Each row is a point. To make a cloud, some directions were put in groups of two or more. Within a group, all points are equally far from the middle, so they leave a hole (a ring in 2 directions, a hollow ball in 3). The other directions are filled evenly. Then the cloud was stretched, turned, moved and blurred a little. How many holes are there, and how many directions does each take, smallest first?

Cloud:
[[.45, .27],
[.08, .47],
[.30, -.09],
[.35, .50],
[.63, -.09],
[-.19, .36],
[.07, -.13],
[.03, .40],
[-.20, .14],
[.15, .19],
[-.10, -.01],
[.34, .34],
[.07, .44]]
Holes: 0

Cloud:
[[.23, -.12, .44],
[.45, -.18, .28],
[-.41, -.14, .05],
[.45, -.11, .29],
[-.01, .01, -.36],
[.51, .13, -.02],
[-.31, .06, .27],
[.37, .01, -.35],
[.22, .29, .06],
[-.30, -.40, .16],
[.05, -.55, -.21],
[-.12, -.08, -.35],
[-.17, -.32, -.34],
[.60, -.15, -.07],
[.16, -.34, .36],
[.34, -.43, .16],
[.42, -.34, -.34],
[.52, -.26, .13],
[.12, -.19, .45],
[-.12, .13, .39],
[.07, -.55, .09]]
Holes: 1 (3)

Cloud:
[[-.14, .24, .06, .09],
[.04, -.30, .39, .77],
[.14, -.27, -.39, .57],
[.03, .18, -.48, .00],
[-.54, -.15, .33, .38],
[-.32, -.48, -.13, .23],
[.25, .38, -.02, -.23],
[.16, -.24, -.36, -.05],
[.45, -.23, -.05, -.30],
[-.59, -.32, .28, -.05],
[.56, -.07, .58, .18],
[-.02, -.13, .31, .61],
[-.02, -.25, -.27, -.02],
[-.07, .36, .14, .74],
[.02, -.42, .00, .37],
[.13, .05, .55, .25],
[-.09, -.49, -.42, .22],
[.22, -.37, -.25, .19],
[-.38, .01, .05, -.02],
[.10, -.19, .65, .09],
[.04, -.01, .15, -.58],
[-.28, .22, -.13, .05],
[.14, .06, .18, .05],
[.35, .08, -.06, .44],
[-.22, -.11, -.20, .27],
[-.19, -.08, .58, .05],
[.33, .21, .29, .07],
[.09, -.46, .08, .16],
[-.01, -.23, .04, .23]]
Holes: 0

Cloud:
[[.45, -.31, -.45, .60, -.09, .19],
[.12, .49, .18, .31, .02, .01],
[.32, -.20, -.35, .53, -.20, .46],
[.38, .50, -.02, .01, -.25, -.20],
[.21, .34, -.50, -.13, -.25, .23],
[-.17, -.34, .13, .03, -.41, .26],
[.14, -.49, -.29, .34, -.07, .33],
[.41, -.29, .45, .20, -.14, -.10],
[-.30, .18, .38, -.29, -.18, .00],
[.27, -.14, .44, -.19, -.43, -.07],
[.00, -.12, -.15, .13, -.26, .57],
[.05, .02, .00, .00, .51, .09],
[.13, .49, -.29, .62, -.04, -.13],
[-.13, -.60, .03, .09, -.25, .18],
[.27, .35, -.11, -.14, .34, -.11],
[.03, .21, -.20, -.49, -.27, .27],
[-.24, .16, -.50, -.21, .01, -.03],
[.68, .20, -.32, .29, -.42, .06],
[-.29, .18, .03, -.42, .24, .21],
[.12, .32, .15, -.19, .10, -.53],
[-.04, -.21, -.03, .33, .13, -.55],
[-.22, -.26, -.02, .18, .13, -.51],
[.04, .29, -.43, -.28, .11, -.01],
[-.08, -.61, .44, -.27, -.08, -.03],
[.09, .38, -.61, .34, .16, .02],
[.15, -.23, .04, -.02, .05, -.66],
[-.15, -.50, .20, -.35, .27, .07],
[.11, -.52, .48, -.39, -.07, -.33],
[.17, .37, .14, .16, .42, -.11],
[.44, -.19, -.43, .15, .18, -.16],
[.08, -.37, .41, -.39, .08, -.52],
[-.28, .18, .29, -.61, -.05, -.26],
[-.03, -.45, -.03, -.10, -.04, -.54],
[-.15, -.36, .23, -.13, -.36, .31],
[-.35, .11, .15, -.40, -.16, .32],
[-.17, .16, -.14, -.34, -.43, -.17],
[.15, .06, -.44, .43, -.28, .52],
[-.36, -.01, .23, -.70, .17, -.20],
[.55, -.32, -.11, -.13, -.03, .12],
[-.48, -.07, -.26, -.06, .11, -.16],
[-.38, .13, -.39, .08, .15, .15],
[-.30, -.43, -.14, .00, .10, -.33],
[.26, -.41, .07, -.15, .20, .21],
[.24, -.14, .05, -.01, .46, .05],
[-.02, -.51, .07, .27, -.37, -.05],
[.01, -.25, -.04, .24, .07, -.60],
[.28, .40, -.20, .67, -.16, .23],
[-.04, -.39, .22, -.48, .04, -.51],
[.27, .29, -.07, .05, .17, -.54],
[.02, .35, -.61, .01, -.05, .12],
[.50, -.24, .17, .54, .05, .06],
[.28, -.01, .34, .33, -.31, .07],
[.45, .09, -.16, .75, -.26, .25],
[.54, -.21, .26, .20, .21, -.11]]
Holes: 3 (2, 2, 2)
